Each row of a before or after table is a point. One or more steps were done to the points. Then noise was added and the rows were shuffled. The steps act on columns, c1 being the first. Name the steps. A step turns or swaps two columns, mirrors them in a line or flattens them onto one, adds a multiple of one to another, or multiplies or shifts one. Angles are multiples of 10 degrees, from the lower column toward the higher: turns from -170 to 170, lines from 10 to 170 but not 90. Use the fewest steps. Two steps may share a column if one is a turn and the other turns, adds or multiplies; they go together, in the order done. Otherwise the lowest column goes first.
In the rows, zero is written as 128.

Before:
[[166 114]
 [151  98]
 [107 209]
 [ 33 141]
 [155  96]
 [156 212]
 [161 124]
 [159  81]
 [125  84]
 [ 91  92]
 [160 159]
 [145 111]
 [109 162]]
After, 13 rows:
[[ 57 175]
 [ 83 128]
 [127  88]
 [189 187]
 [106  95]
 [129  92]
 [177 120]
 [128  75]
 [ 98 210]
 [124 162]
 [104 109]
 [158  92]
 [127 103]]
Steps: mirror c1 and c2 in the line at 110 degrees

Before, 14 rows:
[[105 139 116 134 167 158]
 [167 138 147 161 125 198]
 [136 101 102 167 158 157]
 [203 116 133  81 175  82]
 [145 163 147 173  73 137]
 [134 146  88 138 188 143]
 [145 139 161 199 121 126]
 [141 160 123 179 104 145]
 [168  65 170  52 180  72]
 [164 131 153 174 120 165]
 [210  32 139  83 118  72]
 [152 122  58  99 169 217]
 [224  66 131 100 168 101]
 [146 160  73  85 141 165]]
After, 14 rows:
[[132  56 151 109 216 169]
 [118 133 163 189 146 101]
 [ 47  78  46  93  74 120]
 [ 38  80  76 111 100 168]
 [ 84 137 135 167 199 127]
 [128  97 116 176 157 157]
 [147 126 142 142 158 166]
 [ 55 102 120  94  85 176]
 [129  82 178  96 164 138]
 [100 153 129 209 127 121]
 [ 74 137  60  65  71 181]
 [136 101 158 150 142 184]
 [ 88 143 124 188 162 120]
 [107 152 154 180 134  72]]
Steps: turn c1 and c3 by 160 degrees; turn c2 and c3 by 70 degrees; shift c4 by 10; swap c5 and c6

Before (14 x 9):
[[114 143 114 115  98 103 129 148 116]
 [130 139 114 141 116 149 129 157 133]
 [128 142 155 172 119 132 136 135 120]
 [113 140 152 111 116  99 141 128 124]
 [110 151 115 120  98  87  95 151 118]
 [118 133 116 218 105 131 113  71 116]
 [186 146 114 111 123 143 133 152 111]
 [249 103 116 119 114  64  93 171  68]
 [102 112 127 107 118  95 128 166 118]
 [147  86 131 120 113 125 106 167 147]
 [109 140 180 108  91 151 124 132 131]
 [119 144 113 111  99 137 146 112 134]
 [117 101 112 113 123 142 114 148  73]
 [106 127 123 118  72 129 152 149 107]]
After:
[[130 127 107 139  88 120 150 148 121]
 [114 112 110 155 123 130 114 147 123]
 [127  98 144 124 115 138 108 166 118]
 [158 106 212 153 117 230  92 170 126]
 [ 95 140 162 138 124 167 133 153 112]
 [122 135 113 100 109 128 112  72 213]
 [103 137 120 123 120 134 130 156 138]
 [152 138 107 136 106 138 130 148 122]
 [123 134 145 132 102  73 128 131 111]
 [130 139 148 117 123 105 133 138 172]
 [115 143 110 129 107 127 143 115 112]
 [165 114 107 142 121 125 131 164 108]
 [167 144 107 135 107 143  99 151 123]
 [164 138 129 137 120 110 142 128 110]]
Steps: turn c1 and c3 by 50 degrees; turn c1 and c6 by 110 degrees; multiply c2 by 0.7; multiply c9 by 0.4; turn c4 and c9 by 110 degrees; multiply c5 by 0.7

Before, 8 rows:
[[130 249 144 116 109  99 118  63 131 157 168  94  96 134]
 [ 48 212 100 145 108 124 121  59 146 192 160  88 124 118]
 [137  27 123 156 126 156 150 208 133  91 138 105  78  36]
 [140 120  93  97 202 139 124 169  65 147  80  82 120 116]
 [117  86 112 127 110 171 170 195 136 101 150 172 153  83]
 [135  48 133 169 165 133 145 144 160 120 146 176 135  73]
 [ 93 183 131 145 135 156  82  84 118 150 222  96 160 152]
 [112  42 168  91 153 164 163 177 182 110 150 126 130  40]]
After (8 x 14):
[[146  29  36  85 129  93 122 182 127  96 148 107  96 133]
 [ 96 122 116 130  66 120 136 156 200 131  74  82 120 162]
 [160 180 153 161 115 126 178  95 135 182 208  96 145 124]
 [105  42  42 158 180  79 115 164 152 120 154 128 113  89]
 [120 249 133 115 130 155 123  81 110 171 155  95  97 114]
 [160  47  73 108 160 113 116 136 164 129 150 177 147 123]
 [182 212 117 178 145 133 132  82 107 198 138  86  92 156]
 [131  84  81 149 138  70 113 176 109 109 161 172 144 145]]
Steps: turn c1 and c4 by -120 degrees; turn c4 and c13 by -30 degrees; turn c3 and c14 by -90 degrees; swap c5 and c9; turn c6 and c7 by 150 degrees; multiply c8 by 0.7; turn c10 and c11 by -20 degrees

Before:
[[156  98 125  92 135 143 101 133 140 104 130 122  80 117 125 115 146 172
  143 119]
 [150 107 176  98  89 129  99 181 151  85 181 130  80 170 107 136 101 147
  149 167]
 [118 104  84 146 133 130 153 152 130 130 159 102 141 163 120 119 136 106
  102  94]
 [154 130 196 101 145 166 145 150 188 132 103 140 125 101  98 137  86 142
  135 145]
 [134  78 105  92  81 129 145 109  97 165 175 150 149 115 111 114 113 168
   95 147]
 [116 131 118 137  99 126 110 191 125 129 114 144 185 110  92 134 148 113
  159 127]
 [127  85  96 141  80 186 132  77 138 165 152 124 128 118 143 127 134  75
  168 151]
 [ 88 128 162  95 164 187 116 156 135 114 109  99  65 128 156 159 141 162
  181  86]
 [151 114 123 124 142 172 161 127  97 194 122 154 143 159 130 140 107 112
  130 138]
 [100 142  83 127  99 130 102 144 138 131 180 183 162 105 134 146 154  76
  132 127]]
After:
[[126  82 105 135 166 184 132  80 140 167 195 125 160 125 142 138 120  75
  165 150]
 [154 100 126 114 153 141 100 135 139 106 135 122  86 113 124  92 117 173
  143 120]
 [117 128 105 129 115 124 110 190 124 130 136 141 194 114  92 137 112 112
  161 124]
 [ 98 142 110 114 131 131 104 146 138 131 232 184 173 111 133 140 108  77
  134 123]
 [150 112 115 116 106 172 160 126  95 196 132 155 130 135 131 132 151 114
  128 138]
 [154 131 197 104 116 168 146 148 185 133   7 142 116 176  98 112 121 143
  134 145]
 [ 85 130 158  84 140 187 116 157 134 116  64  99  57 115 156 122 120 161
  180  90]
 [117 105  97 145 112 131 152 152 131 130 214 101 135 106 121 137 147 105
  105  94]
 [133  76 136 116 149 131 143 110  94 165 193 149 177 146 110  91 124 166
   96 150]
 [151 106 231 103 189 128 101 182 150  82  89 131 113 134 107 110 162 149
  146 166]]
Steps: multiply c3 by 2; turn c3 and c11 by -50 degrees; turn c4 and c16 by 50 degrees; mirror c5 and c13 in the line at 110 degrees; turn c14 and c17 by 110 degrees; multiply c17 by 0.7

Before, 9 rows:
[[129 150 129 137 110 103 118 126 151 139 127 120 133 110 122 135 142 143
  134 126 117 154 136 115 192 145 143 124 136 144 142 124 135 137 117 149
  103 123 127 130  47 148 152 126 149 130 133 127]
 [148 118 141 110 124 126 129  88 114 115 146 126 133 135 133 151 130 112
  138 144 109 157 130 130 141  98 149 132  97 110 159 126 120 121 112 153
  107 190 124 138 131 115 129 163 147 112 136 141]
 [140 115 119 199 115 156 134 128 145 137 143 149 101 125 135 153 105 151
  145 115 133 120 127 118 108 143 153 130 181 122 164 154 127 118 115 154
   99 117 119 141 142 175 161 116 143 124 133 132]
 [137 166 114 103 127 150 181 121 155 141 128 117 122 131 134 136  99 122
  136 129 117 125 127 125 109 140 142 116 104 113 138 109 132 127 118 115
  130 114 160 122  99 119 118 129 133 130 136 143]
 [154 106 144  95 183 154 124  92 151 140 113 139 118 117 124 150  99 103
  125 114 118 121 138 118 113 123 150 122 105 123 124 123 129 120 114 142
  112 105 131 138 171 116 155 134 147 129 136 120]
 [139 108 117 100 115 139 119 125 131 140 103 137 102 137 131 138  95 140
   94 115 207 120 129 113 143 128 159 126 120 143 164 121 129 122 177 125
  126 107 141 119 172 140 144 116 150 133 139 139]
 [150 121 160 135 110 112 117 123 145 110 135 121 127 126  93 149 131 145
  126 122 102 125 137 125 115 117 151 104 109 113 139 121 127 144 141 146
  125 105 121 138 161 116  41 147 142 106 179 134]
 [152 134 129 105 112 114 140 115 154 120 131 140 114 105 117 152 161 115
  130 117 112 138 152 113 121 130 139  83 103 133 157 108 134 129 149 149
  104 110 128 126 170 128 150 117 137 115 145 141]
 [112  93 158  94 111 149 138 108 133 139 121 139 122 136 126 157 115 127
  112 157 107 133 134 124 162 103 141 118 118 142 131 126 126 125 117 100
  117 110 125 142 143 114 164 115 136 127 129 134]]
After:
[[138 108 123  99 116 139 119 125 132 137 104 137 101 136 130 138  91  82
   94 116 207 119 129 152 143 136 159 126 137 144 163 120 126 122 105 118
  126 107 143 119 172 141 144 115 150 133 139 139]
 [152 133 111 105 112 115 140 115 154 120 131 139 115 106 117 152 150 120
  129 118 113 138 152 171 120 124 139  84 175 133 157 108 118 129 105 143
  106 110 127 126 171 127 151 117 137 116 145 141]
 [153 107 127  95 183 154 124  91 150 141 114 139 118 116 124 150  99 155
  125 114 118 122 138 165 113 132 149 122 172 124 124 123 118 119 118 149
  115 105 135 139 171 116 155 133 146 130 136 119]
 [113  93 168  95 111 148 138 109 134 153 122 138 122 137 127 158 143 137
  112 157 107 133 134 143 162 116 141 118 148 142 132 126 120 126 134 133
  120 110 132 141 143 114 164 115 135 128 129 134]
 [129 150 113 138 110 102 118 126 151 125 126 121 132 111 122 136 131 127
  133 126 117 154 135 129 193 148 142 124 104 144 141 125 118 137 146 142
  105 123 127 130  47 148 152 126 149 130 132 128]
 [149 120 134 135 110 113 118 122 145 122 135 121 127 126  93 150 136 108
  126 122 101 125 136 154 115 108 150 103 168 113 137 121 125 144 132 164
  126 104 120 139 161 116  42 148 141 107 179 134]
 [148 118 116 109 124 126 130  88 114 138 146 125 133 135 133 151 122 150
  138 143 109 159 130 166 141  97 149 132 195 111 159 127 108 120 126 155
  116 190 128 138 130 116 130 162 147 112 137 141]
 [137 166 129 103 127 150 181 121 155 130 129 117 122 132 134 136 100 139
  136 130 117 126 126 161 110 146 142 117 179 113 139 110 132 127 130 110
  128 114 160 122 100 119 117 129 134 130 136 143]
 [139 117 102 199 115 156 134 128 145 125 143 149 100 125 135 153  88 123
  145 115 134 120 128  70 108 146 152 130   9 123 164 154 108 118 154 138
  107 117 118 141 143 175 162 116 143 124 132 131]]
Steps: turn c3 and c36 by 50 degrees; add 0.7 times c3 to c17; turn c10 and c26 by 40 degrees; add 0.3 times c10 to c39; turn c18 and c35 by 130 degrees; multiply c29 by 2.5; turn c24 and c29 by 150 degrees; turn c33 and c37 by -40 degrees
